Each point is reached from the start by the listed moves, each made 0, 1 or 2 times, or once backwards (-1), plus a little noise. Is the number of moves made odd or even? Then give how often each move was made.
In the rows, 128 means zero.

Moves:
(1): [151 121 151 121]
(2): [120 121 147  87]
(3): [158  67 137 117]
Start: [126 128 121 129]
Points:
[142 115 162  81] => even (1, 1, 0)
[186   7 138 107] => even (0, 0, 2)
[109 142  82 174] => even (-1, -1, 0)

Moves:
(1): [197 156 116 120]
(2): [123 114 107 147]
(3): [126 155 146 156]
(4): [150  95 152 135]
Start: [ 93 129 112  85]
Points:
[143  34 147  68] => odd (0, 0, -1, 2)
[ 81  96  70 123] => even (0, 2, 0, 0)
[ 44  20 110  89] => even (-1, 1, -1, 1)

Moves:
(1): [156 134 140 143 138 131 114 128  97 127 129]
(2): [115 165 146 116 129 140 137 159 129 123 139]
(3): [ 97 140 124 145 111 123 123 117 128 114 109]
(4): [121 118 121 111 159 137 126 130 134 121  96]
(5): [110 118 127 116 145 102 102 138 137 134 141]
(6): [122 112 152 117 126 134 133 117 128 117 129]
(7): [130 159 134 112 145 105 146 108 107 137 131]
(8): [115 116 117 116 113 112 139 142 109 128 123]
Start: [124 134 131 117 151 118 108 134 149 142 145]
Points:
[154 241 204  28 213 131 192 161  57 141 145] => even (1, 2, -1, 1, -1, 1, 2, 1)
[  7 119 119  31 153 119 147 172 151  97  64] => even (-1, 1, 1, 2, 0, 1, 0, 2)
[137  97 156 107 152  96 140  69  25 104  67] => odd (2, -1, 1, 1, -1, 2, 1, 2)
[ 75  96 117  69 102  81 115 231 168 153 211] => even (-1, 1, -1, -1, 1, 0, -1, 2)

Moves:
(1): [130 151 123 124 139 121 143 122 123 129 125 127 129 128]
(2): [134 126 123 120 139 115 136 114 123 156 127 154 123 127]
(3): [140 130 125 138 137 119 147 109 130 137 138 137 132 133]
(4): [118 131 122 119 127 137 120 121 130 131 132 121 122 139]
(5): [126 133 126 127 126 140 133 126 138 128 137 133 129 128]
(6): [135 129 134 145 119 115 126 140 116 141 135 143 118 128]
(7): [114 108 143 131 114 122 120 107 129 126 143 142 128 148]
(8): [124 133 139 141 124 131 127 118 134 121 124 122 131 135]
(9): [120 130 139 126 137 133 110 121 128 136 135 129 138 135]
(10): [130 134 118 128 105 129 109 128 119 127 126 135 122 130]
(11): [117 145 118 122 135 146 122 140 130 141 128 124 142 126]
Start: [137 131 125 120 117 138 128 129 143 135 139 126 133 140]
Points:
[ 99 169 139 144  66 150 126  56 148 128 199 147 119 218] => odd (2, -1, 1, 2, 2, 1, 2, 1, 0, 1, 0)
[141 169 115 144 103 165 137 118 162 146 157 152 155 140] => odd (0, 0, 1, -1, 2, 0, 0, 1, 0, 1, 1)
[138  79 205 200  70  89  93  18 133 191 217 236 121 225] => odd (-1, 1, 2, 0, 1, 2, 2, 2, 2, 1, -1)
[158  89 113 111 101 115 117 104 135 122 138 133 120 144] => odd (-1, 0, 1, 0, -1, -1, 0, -1, 0, 1, -1)
[150 176  94  92 202 130 130 131 118 249 135 176 178 116] => odd (0, 2, 1, -1, -1, 0, -1, -1, 2, 0, 2)

Moves:
(1): [135 128 118 131 124 147 139 132 140 123 130 137 118 127]
(2): [123 129 116 122 130 121 133 126 145 136 125 136 127 142]
(3): [129 127 123 138 142 113 136 127 121 114 128 133 138 115]
(4): [108 131 129 133 126 124 117 130 128 126 121 118 137 116]
(5): [124 124 128 133 128 137 135 136 133 135 119 127 128 142]
(6): [141 127 131 129 119 122 130 127 121 128 123 134 130 122]
(7): [130 120 127 111 127 137 131 147 155 131 139 132 148 140]
(8): [122 134 138 132 126 130 137 108 132 141 123 125 128 109]
(9): [142 145 138 134 132 129 134 126 107 114 114 145 141 115]
(10): [113 129 127 133 118 132 133 126 126 131 133 128 126 127]
(11): [113 128 112 122 124 142 130 135 122 152 143 117 134 132]
(12): [118 115 128 142 131 129 119 106 117 135 127 128 141 124]
Start: [120 136 134 124 131 116 128 130 122 134 122 135 134 131]
Points:
[ 78  90  70  97  92 164 135 162 197 201 154 137 135 220] => even (1, 2, -1, 0, 1, 1, 1, -1, -1, 1, 1, 1)
[120 115 132  91  98 178 146 145 228 178 136 128 144 123] => odd (2, 0, -1, 1, 0, 1, 2, 2, -1, -1, 0, 0)
[100 169 125 120 119 151 133  87  79 189 123 148 174 104] => odd (0, 1, -1, 0, -1, 0, 0, 1, 2, 0, 2, 1)
[135 147 159 136  79 184 158 146 133 139 101 160 148  99] => even (2, -1, -1, 1, 1, 2, 1, 1, 1, 1, 0, 0)
[113 162 170 187 156 102 130  87   7 138  61 136 195  62] => even (-1, -1, 1, 1, 2, 1, -1, 1, 2, -1, 1, 1)
[104  98 143 173 125 146 138  52  82 213 112 104 126 113] => odd (0, -1, 0, -1, 2, 1, -1, 2, -1, -1, 1, 2)
[127 103  79  99 143  80 140 156 161 138 159 173 216 148] => even (0, 2, 2, 0, -1, 2, 2, -1, 0, 0, 1, 1)
[148 152 175 110 138  77 136 114 129 130 106 154 227  53] => even (-1, 0, 1, 1, -1, 2, 2, 2, 1, -1, 0, 0)

Moves:
(1): [126 136 120 130 122 135 129 133 130 141 129 134 109 133 140 144 105 132
 130]
(2): [123 121 133 136 125 121 137 118 122 127 119 129 133 120 140 118 126 110
 142]
(3): [137 127 124 125 126 124 137 116 127 127 125 126 134 130 129 129 132 130
 135]
(4): [130 127 127 133 131 130 119 124 136 123 125 125 127 129 124 138 135 127
 129]
(5): [138 136 128 125 128 143 135 124 131 134 128 132 135 124 124 126 134 123
 119]
(6): [125 122 129 127 130 125 129 129 130 131 121 140 123 130 119 120 121 134
 120]
(7): [121 114 123 136 126 132 140 111 120 132 145 129 145 130 141 113 124 115
 136]
(8): [117 133 127 124 133 124 118 124 126 136 125 131 104 128 130 129 127 139
 122]
(9): [128 130 122 123 126 121 127 124 124 126 121 133 130 136 124 123 122 121
 108]
(10): [115 141 119 136 129 124 143 130 128 137 126 135 141 119 132 138 118 137
 124]
(11): [128 132 120 134 131 122 130 125 134 133 126 123 131 130 129 120 124 128
 131]
(12): [127 111 130 127 125 132 123 138 134 117 137 105 127 107 131 139 133 126
 130]
(13): [132 125 119 130 129 127 135 125 127 130 134 136 142 128 133 126 136 131
 127]
(14): [139 129 142 143 134 109 117 113 131 124 130 118 131 124 137 119 112 131
 140]
(15): [140 135 126 114 128 132 125 115 138 111 118 133 136 135 121 115 140 140
 131]
(16): [139 131 140 142 113 112 123 109 136 119 124 122 120 130 121 117 125 132
 134]
(17): [133 130 123 123 140 139 137 128 144 114 133 124 126 127 127 141 146 137
 126]
(18): [131 118 138 125 124 138 124 131 138 120 118 109 131 131 133 134 147 136
 127]
Start: [131 141 123 133 138 139 116 130 134 114 131 138 133 127 138 130 142 136
 125]
Points:
[211 103 207 179 112  75 109  49 197  57  59  28 145  69 137  63 158 139
 170] => even (-1, 2, 2, -1, 2, 2, -1, 0, 0, 0, 2, 2, -1, 2, 0, 2, 0, 2)
[187 123  88 111 103 206 161  66 197  51 167  87 171 128 139 144 222 149
  88] => even (1, -1, 1, 0, 2, -1, 2, 0, 2, 0, 0, 2, 1, -1, 1, 2, 2, 1)
[165 125 151 201 118  46 155   7 148  64 138 102 171  80 188  70 103 139
 243] => odd (0, 2, 2, -1, -1, 0, 1, 0, -1, 1, 0, 1, 0, 2, 1, 2, 1, -1)
[152 224 140 132 128 114 119  76 135 132  99 160  76 105 145 130  97 160
 135] => odd (1, 1, 1, -1, 2, -1, -1, 2, 0, 1, -1, 0, -1, 1, 1, 1, 0, -1)
[114 122 130 137 166 156 131 126 177 109 109  81  90  66 220 184 123 167
 121] => even (2, 2, 0, -1, 1, 1, 0, 2, 1, 1, 0, 2, 0, 2, 0, -1, 2, 2)
[167 150 112 120 185 130  90  59 195  56  83 179 118 171 114  82 180 173
 106] => odd (0, 1, -1, 2, 0, 2, 0, 1, 1, -1, 1, -1, 1, 1, 2, 0, 2, 0)
[122 119 140 194 131 144 175 123 145 131 173  95 152  45 212 182  53 125
 182] => even (2, 1, 1, -1, 1, 1, 1, -1, -1, 2, -1, 2, -1, 2, -1, 0, 1, 0)
[197 117 133 146 107 134 109  69 143  67 163 132 183 126  90  79 173  95
  80] => even (-1, -1, 0, 1, 2, 0, 1, -1, 2, -1, -1, 1, 1, 0, 0, 2, 0, -1)
[115 151 175 149 117 112  77  58 139  88  53 113 120 129 146 110 190 142
 148] => odd (-1, 2, 0, 2, 0, -1, 0, 2, 0, 1, -1, -1, -1, 0, 1, 1, -1, 2)
[144 146 107 154 148 147 155  81 138  89 185 150 217 146 173 119 157 163
 174] => even (0, -1, 0, 0, -1, -1, 2, -1, -1, 1, -1, -1, 1, 1, 1, 0, 1, 0)
